Each row is a point. Any point is a mix of the corners, with weights that add up to 1. It lies inside the corners' shape when no weight is negative. Say inside or outside, and name the corners with a negative weight.

Corners:
(1): [17, 13]
(2): [4, -68]
(3): [0, 25]
Points:
[1, -68] -> outside (1)
[0, 21] -> outside (1)
[11, 31] -> outside (2)
[12, -33] -> outside (3)

Corners:
(1): [-18, -32, -12, -39, -3, 17, -49, -13]
(2): [-25, 66, 5, -13, 14, -58, 77, 39]
(3): [2, -14, -2, -13, -15, -22, -20, -34]
(4): [-64, 17, 28, -6, 2, -26, -24, -67]
(5): [-29, -17, -31, -12, -113, -11, -3, -17]
(6): [-16, 10, 35, -12, -37, 42, -69, 20]
(7): [31, -1, -57, 41, 32, 59, 8, 27]
(8): [-32, 26, 8, -22, 25, 26, 39, 1]
(9): [18, 51, -16, 5, -3, 28, -13, 30]
Points:
[-26, 3, 8, -23, -23, -14, -29, -15] -> outside (7, 8)
[-19, 27, 17, -2, 12, -1, -8, -14] -> outside (1, 5)
[-46, -17, 9, -30, -50, -8, -32, -43] -> outside (2, 7, 9)
[-16, 15, 4, -13, -3, 22, -9, 7] -> inside

Corners:
(1): [-5, 65, -15, -9, -36, 23, 8, 28, -46, 30, 47, 45, 23, -13, -23, -1, 49, -40]
(2): [14, -29, -38, 41, 56, 16, -6, 6, 28, -18, -27, -17, 14, 19, 54, 5, -33, 42]
(3): [96, 76, 28, -40, -57, -2, 19, 26, -48, -10, 34, 45, -25, 12, -43, -42, 27, -62]
(4): [-23, 19, 30, 43, 60, -19, -22, -27, 18, 41, -34, 4, -27, -8, -19, 53, 0, 2]
(5): [58, 50, -32, -20, -54, -32, 39, 41, -40, 18, 5, 23, -39, -41, -24, -8, -17, -5]
(6): [5, -6, -84, 26, 20, 13, 47, -9, 0, -10, -25, -9, -60, -45, 32, -27, -35, -11]
(7): [44, 39, 7, -44, 9, 35, 13, 42, 6, -24, -26, 4, 1, 16, -9, 55, 23, -14]
(8): [-6, -14, -76, 6, 42, 24, -14, 3, -31, 1, 0, -55, -2, 13, -2, -25, 39, 9]
(9): [38, 31, 39, -55, 38, -34, 68, -7, -36, -5, 12, 9, 38, -36, -64, -2, 69, 2]
(10): [-22, 11, 10, 43, -34, 34, 3, -16, 28, -7, 5, -71, -75, 34, 3, 4, -50, 0]
(11): [-19, 46, -33, -6, -55, -15, -8, -15, 51, 16, -2, 0, -73, 26, 13, -9, -31, 6]
(12): [37, -35, -12, 13, 42, 26, 1, -29, 13, -27, -34, 22, 43, -48, -21, 27, -9, -26]
(13): [14, 34, -16, 31, -38, 8, -10, -42, -1, 3, -29, -57, -55, 43, 30, 13, -45, -3]
(14): [64, 14, -50, -33, 8, 35, 63, 43, 49, -20, 35, -10, 45, -53, -32, -3, 69, 0]
(15): [-2, 77, 32, 18, -46, -29, -34, -36, 48, -15, 8, -35, -59, 9, 29, 19, -34, -4]
(16): [-20, -43, -67, 13, 50, -29, 43, -3, -45, 51, 25, -4, -21, -11, -19, -9, -6, -42]
(17): [19, -15, -56, 11, -24, -4, 19, 17, 9, -24, -30, -46, 5, 1, 41, -16, 49, 24]
(18): [26, 1, 7, 1, -12, 20, -6, -24, -40, 38, -28, -2, 16, -79, 51, 7, 52, 18]
(19): [34, 35, -7, 23, -13, 41, -14, -1, 61, -37, 45, 25, -13, 26, 5, 47, 20, 3]
Points:
[26, 22, -13, -3, -7, 10, 9, 0, -12, 2, 3, 7, -4, -14, -7, -2, 15, -16] -> inside
[39, 21, -19, 3, -2, 23, 3, 8, 8, -13, -11, 0, 6, -23, 17, 13, 19, 3] -> outside (9, 10, 11, 16)
[13, 15, -22, 4, 5, 2, 0, -3, -5, 1, -6, -6, -14, 2, 8, 10, 9, -5] -> outside (10, 14)
[11, 16, -14, 11, -7, 2, -3, -12, 7, 10, -10, -18, -31, 3, 0, 12, -1, -8] -> outside (1, 2, 6, 9)

Corners:
(1): [-32, -62, -26, -28, 31, -28, 43, 3, -34, 61, -10, -6, 30, -30, 65, -29, -34, 2, -57, -17]
(2): [54, 29, 47, 31, 34, -44, 58, -26, 24, -42, -33, -19, 59, 53, -36, 24, 50, -18, 8, 4]
(3): [-6, 1, 0, -10, -13, -49, 49, -5, 14, 9, 30, -10, -24, 32, 40, -2, 2, 42, 35, 25]
(4): [-20, 38, -54, 32, 54, -58, 72, 38, 32, 27, -7, 5, 41, -51, 2, -10, -63, 53, 19, -36]
(5): [-13, -41, 24, 12, 73, -51, 22, -24, 10, -27, -33, 23, 51, 34, -27, 19, -40, 25, 21, 7]
(6): [-24, 2, -21, 40, 2, -37, 63, -23, -2, -10, 32, 19, -5, -13, 29, 25, -19, -27, -5, 31]
(7): [33, -54, 4, -20, 16, -6, 8, 31, 10, -14, 36, 33, 63, -13, -14, 3, -41, -5, -47, 42]
(8): [-56, -13, 23, 24, 4, -14, 47, 11, -86, 14, -29, 5, -47, 4, -62, 41, -33, 45, -10, 14]
(9): [-36, -33, 54, 38, -14, 57, -11, 46, -60, 4, -13, -1, 25, 14, -14, -24, 35, 38, -13, 63]
(10): [-71, 17, 44, -24, -12, -29, -16, 42, -16, -66, -66, -37, -38, -49, -39, -46, 29, 27, -37, 25]
(11): [33, -23, 28, 15, 0, 15, -34, 67, 9, 18, -62, -18, 2, 12, -15, 9, 19, -65, -1, -38]
(12): [-41, 33, 62, -8, -8, 17, -17, 35, -41, -44, -2, 10, -15, 52, -33, -12, 4, -41, -38, -21]
(13): [-47, -17, -26, -26, -29, 24, 10, -25, -38, -34, -24, -7, -5, 39, -12, -19, 72, -22, 59, -17]
(14): [-8, 25, -8, -38, 29, 40, -66, -6, 32, -58, -14, 19, -46, 61, -50, -9, 76, -56, 65, -10]
(15): [-28, -32, 18, 1, 66, -9, 61, 12, -86, -11, 53, -3, -20, 8, 37, 0, -12, 18, 25, -11]
(16): [13, -56, -17, 50, -2, 3, -5, 15, -27, 17, 16, 4, -7, 6, 2, -13, -22, -1, -5, 2]
(17): [6, 12, -1, -16, -10, -11, -32, 17, 3, 1, 15, -59, -19, 61, -29, 10, 51, -55, 6, -66]
(18): [-4, 43, 12, -4, -35, 49, -54, -43, -23, -14, -26, 0, -43, -3, -7, 4, 0, -44, 0, -43]
(19): [40, 6, -14, -6, 44, -18, 19, -19, 26, -6, 21, 21, 41, -41, -26, -36, 33, -6, 19, -57]
(20): [15, 33, -19, 38, 6, -2, -31, 41, -25, -21, -38, 8, 7, -29, -60, 21, 50, 9, -10, -31]
(21): [17, 56, -20, -14, -16, -42, -50, -24, 18, 0, -17, -31, 54, -1, -5, -37, 25, -39, 25, 23]
Points:
[7, 26, 0, 21, 28, -30, 1, -2, 5, -28, 1, 1, -1, 8, -18, 2, 7, -7, 13, -23] -> outside (1, 7, 8, 9, 11, 13)
[-21, -4, 9, 11, 11, -10, 15, 11, -32, -4, -17, 2, -5, 5, -27, 9, -1, 9, -2, -3] -> inside
[-7, 9, 9, 4, 2, -2, 2, -5, -19, -11, -16, -4, -4, 10, -19, 2, 11, -11, 6, -11] -> inside
[1, 1, 3, 8, 9, -10, 5, 0, -9, -6, -5, -1, 9, 16, -12, 1, 10, -11, 10, -5] -> outside (10)

Corners:
(1): [-15, 3, -24, 31, -23, -11, -33, 24, 2, -53, 18, 3, 23, -7, 2, 23, -81, -3, 21, 15]
(2): [-19, -6, -35, -4, 16, -12, -21, 5, -9, 17, 13, 11, -22, -22, 1, -10, -17, -12, 23, 24]
(3): [34, 1, -16, 27, 7, -28, -15, 39, -17, 26, 33, 21, 9, -27, 26, -40, -1, -32, 21, -4]
(4): [5, 44, 75, 38, -14, -7, -3, 17, -14, 25, 12, -35, -21, -2, -22, 12, -44, -9, 4, 1]
(5): [-11, -10, -41, -4, -6, -26, 2, 0, 42, 16, -2, 14, -4, 14, 3, 5, 6, -14, 27, 4]
(6): [12, -18, -11, 25, -18, -15, -2, -11, -6, 4, -5, 2, -4, 13, -36, -3, -11, 65, 7, 9]
(7): [56, 54, -22, -9, -21, 16, -4, 45, -13, 28, 32, 16, -48, 6, -10, 8, 29, -10, -23, -1]
(8): [-41, -72, -47, 21, 4, 11, -40, -30, 27, 1, -7, -30, 44, -41, -12, 30, -68, 43, -7, 35]
(9): [17, -84, -41, -30, 48, -15, 17, 54, -30, -8, -18, -71, 18, -22, 1, 20, 1, 9, -1, 27]
(10): [22, 27, -36, 18, 10, -16, -12, 34, -3, 19, 14, 6, -26, 19, 40, -22, 22, 7, 18, -26]
(11): [-11, 16, -33, 15, 32, 10, 33, -12, 66, -20, 33, 0, -2, 11, -5, -33, 5, 7, 9, 8]
(12): [7, 35, -21, 7, -24, -2, 73, 46, 6, 20, 33, 15, -23, 31, -20, 9, 6, -11, -22, -34]
(13): [-10, 14, 121, 21, -38, 59, -9, -10, -37, 2, 4, -76, 12, -37, -29, 5, 4, 19, -10, 0]
(14): [9, -90, -48, -40, 47, 15, -35, 13, -26, 14, 9, 7, 23, -4, 13, 11, 6, -19, -14, 40]
(15): [6, 16, -34, -99, 22, -7, -5, 11, 22, 19, 27, 14, 13, 20, -1, 16, 17, -23, 5, -6]
(16): [14, 21, -24, -4, 45, 40, -8, -1, -6, 10, -37, 2, -2, 8, -24, 12, -1, -4, 21, -19]
(17): [-6, -4, -4, 35, -9, -24, -33, -35, -23, -63, 20, 5, 33, -4, 39, 36, -30, 1, 8, -13]
(18): [-5, 20, -21, 39, -3, -10, -24, 9, -29, 10, 17, 11, 23, 2, -11, 10, -2, -8, 10, 7]
(19): [15, 22, -23, 4, -6, 7, 1, -2, -22, 21, 13, 8, 15, 14, 38, -14, 8, -11, 16, 10]
(20): [-5, -11, -19, -21, 9, -3, 1, 55, -5, 27, -28, 27, -12, 1, -27, 9, 15, 7, -63, 25]
(21): [29, -6, -32, 19, -7, -13, -15, -11, -34, -1, 24, -45, -10, -13, -8, -67, -1, -18, 13, 24]
Points:
[8, -3, -26, 3, 6, 2, -7, 8, -6, 4, 7, -2, 2, -2, -4, -5, -1, 0, 3, 6] -> outside (4)
[6, -17, -29, -14, 14, 2, -1, 12, 2, 12, 5, -6, -3, -5, -7, -5, 7, 2, -5, 4] -> outside (1, 4, 18, 19)
[4, 0, -15, 4, 4, -2, -5, 5, -3, 3, 13, -5, 2, -1, 1, 1, -8, -3, 10, 2] -> outside (20)
[11, -7, 8, 9, -17, 5, -6, 21, -20, 22, 8, -22, -10, -12, -7, -9, -5, 6, -6, 16] -> outside (11, 15, 16, 17, 18)
[1, -8, -16, 7, 1, -2, -10, 4, -8, -3, 9, -5, 10, -5, -1, 8, -14, 0, 0, 9] -> outside (10)
[9, -16, -5, 19, 12, 9, -22, 13, -20, 11, -4, -13, -3, -21, -14, 2, -5, 13, -16, 15] -> outside (1, 5, 12, 15, 19)
[1, -2, -16, 4, 1, 0, -5, 7, -3, 1, 8, -9, 0, -1, -6, 6, -10, 3, -1, 8] -> outside (3)

Corners:
(1): [-24, 5, 8, 17, -37, 38, 60, 61, 14, 49, 59, 15, 5, 24, 10, -29, 2, 23, 93, -37]
(2): [32, 22, 59, 42, -9, -38, -15, -57, -35, -19, 66, -37, 65, -28, 56, -59, 28, -5, -3, 52]
(3): [-31, -12, -14, -14, 12, 73, 62, 49, 44, 42, -20, -2, -43, 41, 26, 11, -18, -16, 22, 16]
(4): [52, -48, 27, 24, 37, -50, 10, 40, -85, -10, -22, -4, -8, -5, 37, -25, 23, 2, -31, -40]
(5): [4, 9, -34, 25, -39, 10, -35, 32, -52, -10, 10, 8, -25, 7, 27, -1, -10, -9, -36, -27]
(6): [-10, 7, -18, -23, 36, 18, 4, 34, 4, 82, 51, 8, -44, 36, 1, -17, 10, 0, 20, 16]
(7): [90, 14, 46, 4, 10, -63, -5, -14, -31, -8, -20, -24, 4, 3, -14, -49, 29, 30, -23, -10]
(8): [7, -63, -27, 10, 40, 92, 19, 35, 17, 62, 38, -24, -24, 37, -12, -12, -6, -6, -2, -37]
(9): [11, -26, -30, 36, 8, 57, 8, 5, 42, 11, 32, 3, -40, 29, 2, 20, 17, -41, 84, 0]
(10): [-38, -28, 24, 12, 49, 78, 43, 16, 51, 21, 25, 4, 12, -26, 9, 45, -26, 11, 36, 2]
(11): [5, -16, 100, -15, 0, 0, -17, 1, 47, 35, 28, -3, -36, -2, 5, 19, -22, -26, 4, 48]
(12): [46, -40, 39, -11, -19, -4, 0, -23, -16, -18, 46, 43, 7, -18, 59, 28, -35, -8, 3, 24]
(13): [-31, -57, 21, -19, 0, 79, 30, 26, 22, 7, 37, -11, -8, -6, -24, -25, 13, 6, 48, 37]
(14): [51, -19, 40, -10, -6, -56, 28, -10, -11, -41, 37, -64, 20, -35, 13, 11, 43, 19, -11, -30]
(15): [13, -7, 82, -54, 45, 40, -22, -45, 6, 4, 0, 8, -3, 62, 18, 2, 0, -39, -5, -21]
(16): [-46, -44, -14, 33, -50, 76, 45, 17, 45, 60, 25, 6, 21, 18, -45, 77, -11, -29, 56, 5]
(17): [-32, -51, 10, 39, -13, -48, -2, 35, 1, -53, 66, -51, 70, -3, 28, -16, -42, 49, -1, 5]
(18): [-44, -29, -54, -4, -48, 39, -15, -19, -6, 61, 30, -9, -29, 0, 42, -58, -34, 20, 73, -29]
(19): [-36, -63, -39, -15, -1, 11, 0, 46, 33, 24, 36, 42, -1, -5, 30, -47, -23, -43, 15, -45]
(20): [13, 14, 44, 1, 22, -10, 31, -47, -23, -18, 28, -5, -39, 4, 10, -9, -10, -13, -27, -16]
(21): [4, -23, -43, -12, 31, 58, 57, 99, 19, 7, -4, -25, -21, 5, -49, 28, -40, -48, 55, -28]
Points:
[-2, -16, 20, 3, -8, -17, 12, 14, 0, 18, 23, -3, -6, -7, 24, -2, -11, 16, 3, -6] -> outside (2, 8, 9, 13, 15, 21)
[12, -7, 21, 11, -2, 2, 3, -4, -11, 6, 37, -8, 8, -1, 25, -17, 1, -5, 8, 9] -> inside
[-3, -28, 11, -9, 16, 41, 22, 24, 28, 15, 20, -6, -15, 15, -12, 18, -13, -17, 15, 0] -> outside (1, 2, 4, 18)
[14, -15, 1, -1, -4, 8, 24, 22, -17, -22, 7, -7, -10, 3, 22, 4, -13, 6, 13, -24] -> outside (2, 6, 8, 11, 16, 19)
[2, -20, 34, -17, 19, 19, 47, 46, 11, 10, 10, -12, -10, 9, -16, 16, -10, 3, 24, 1] -> outside (2, 5, 8, 9, 18, 19)
[24, -13, 22, -1, 7, -2, 9, 7, -5, 9, 13, -8, -4, 8, 3, -22, 6, 3, 7, -7] -> inside
[-7, -31, 7, 14, -1, 31, 10, 15, 0, 12, 24, -8, 2, 3, 2, -15, -6, -1, 23, -13] -> outside (3, 6, 12, 14)

Corners:
(1): [-19, 10, 30, -4, 31, -8, -2, 13, -23, -10, 5, 3, -35, 38, 4, -15, 15, 18, 25, 24]
(2): [-21, 14, -8, 20, 71, -9, 30, 23, 0, 14, -37, -9, -18, 9, -2, -36, -22, 0, -4, -25]
(3): [17, -28, -4, 12, -35, 9, -13, 6, -4, 42, -12, -4, -18, -44, -24, -23, 7, 2, -32, 49]
(4): [19, 80, 25, -32, -22, 5, -13, -7, 56, -50, 45, 14, 29, 21, 18, -10, -47, 50, -6, -32]
(5): [-24, -18, 18, 50, 12, -3, -32, 21, -6, 38, -47, 30, -8, -20, -13, -21, 33, -65, 8, 32]
(6): [-31, 40, -36, 38, 110, 6, 49, 15, -17, 12, -40, -43, 19, 25, 6, -2, -7, 25, 25, 77]
(7): [5, -83, -10, -2, -17, -9, -78, 29, -9, 38, -5, 2, -20, -84, -17, -17, 22, -27, -6, 39]
(8): [-20, -62, 31, -9, -41, -20, 25, 43, -9, 69, -15, 26, 35, -62, -1, -43, -8, -63, 34, 38]
(9): [-5, 44, 3, -70, 5, 35, 24, -1, 37, -65, 51, 48, 26, -41, 16, 3, 19, 83, -34, -51]
(10): [4, 29, -5, 5, 81, -12, -23, -12, 43, 51, -20, 29, -6, 29, -2, 5, 15, 11, 22, 19]
(11): [13, -40, -7, 0, -33, -2, -34, 4, 8, 37, -35, 73, -38, -62, -36, 21, -21, -41, 41, 38]
(12): [40, 6, -12, -39, -20, 55, -2, 31, 60, -50, 22, 27, 20, 32, 92, -6, 12, 38, -52, -95]
(13): [5, 5, -4, -29, 1, 31, -15, 23, 82, -38, -7, -26, 5, 36, -11, 38, 9, 56, -23, -43]
(14): [-30, -68, 8, 58, -24, -32, -12, 53, 4, 67, -7, 24, -17, -77, -1, -26, -6, -13, -1, 44]
(15): [-15, 47, -6, -9, 64, 25, 0, 4, -37, -16, -25, -34, -36, 2, 5, -28, 32, 67, 43, -47]
(16): [2, 18, 10, 38, 76, 12, 31, 12, -36, -11, -63, -81, -22, 21, 18, 29, 1, 36, 0, -7]
(17): [-43, 4, -39, 14, 72, -25, -3, 16, -12, 26, -93, -16, -17, 20, 27, -12, 43, 10, 15, 20]
(18): [3, -19, -13, 26, -11, 10, 12, 8, -3, 47, 17, -2, 8, -15, -9, 32, -25, -26, -45, -8]
(19): [-34, 25, 11, -70, -4, 54, -28, -41, 52, -46, 28, -32, 15, 3, 47, -22, -17, 103, -45, -14]
(20): [13, -72, 46, 0, -40, -2, -12, 35, -27, 41, -32, 29, 31, -15, -18, -26, -25, -13, 9, 15]
(21): [-40, 78, 8, -11, 54, 6, 21, 55, 12, 30, -19, -24, -7, -9, -4, -4, -31, 18, 1, -12]
Points:
[-28, 7, -16, 4, 40, 6, 11, 7, 14, 12, -21, 2, -1, 9, 20, -18, 34, 20, -7, 4] -> outside (4, 7, 11, 16, 20, 21)
[-5, -2, 0, -1, 4, 5, -7, 15, 12, 17, -9, 9, -3, -16, -1, -14, 0, 7, -8, 9] -> outside (16)
[-8, -10, 9, 7, 17, -1, -15, 3, -4, 6, -17, 1, -22, -9, -9, -4, 7, 16, 5, 11] -> outside (6, 8, 12, 21)
[-4, -12, 9, -2, -2, 1, -8, 18, 16, 20, -11, 17, -2, -20, 2, -8, -8, 0, -4, 4] -> outside (6, 15)
[-9, 15, 0, -16, 22, 15, 4, 12, 7, -9, -2, 6, 1, -14, 9, -10, 9, 34, 0, -13] -> inside
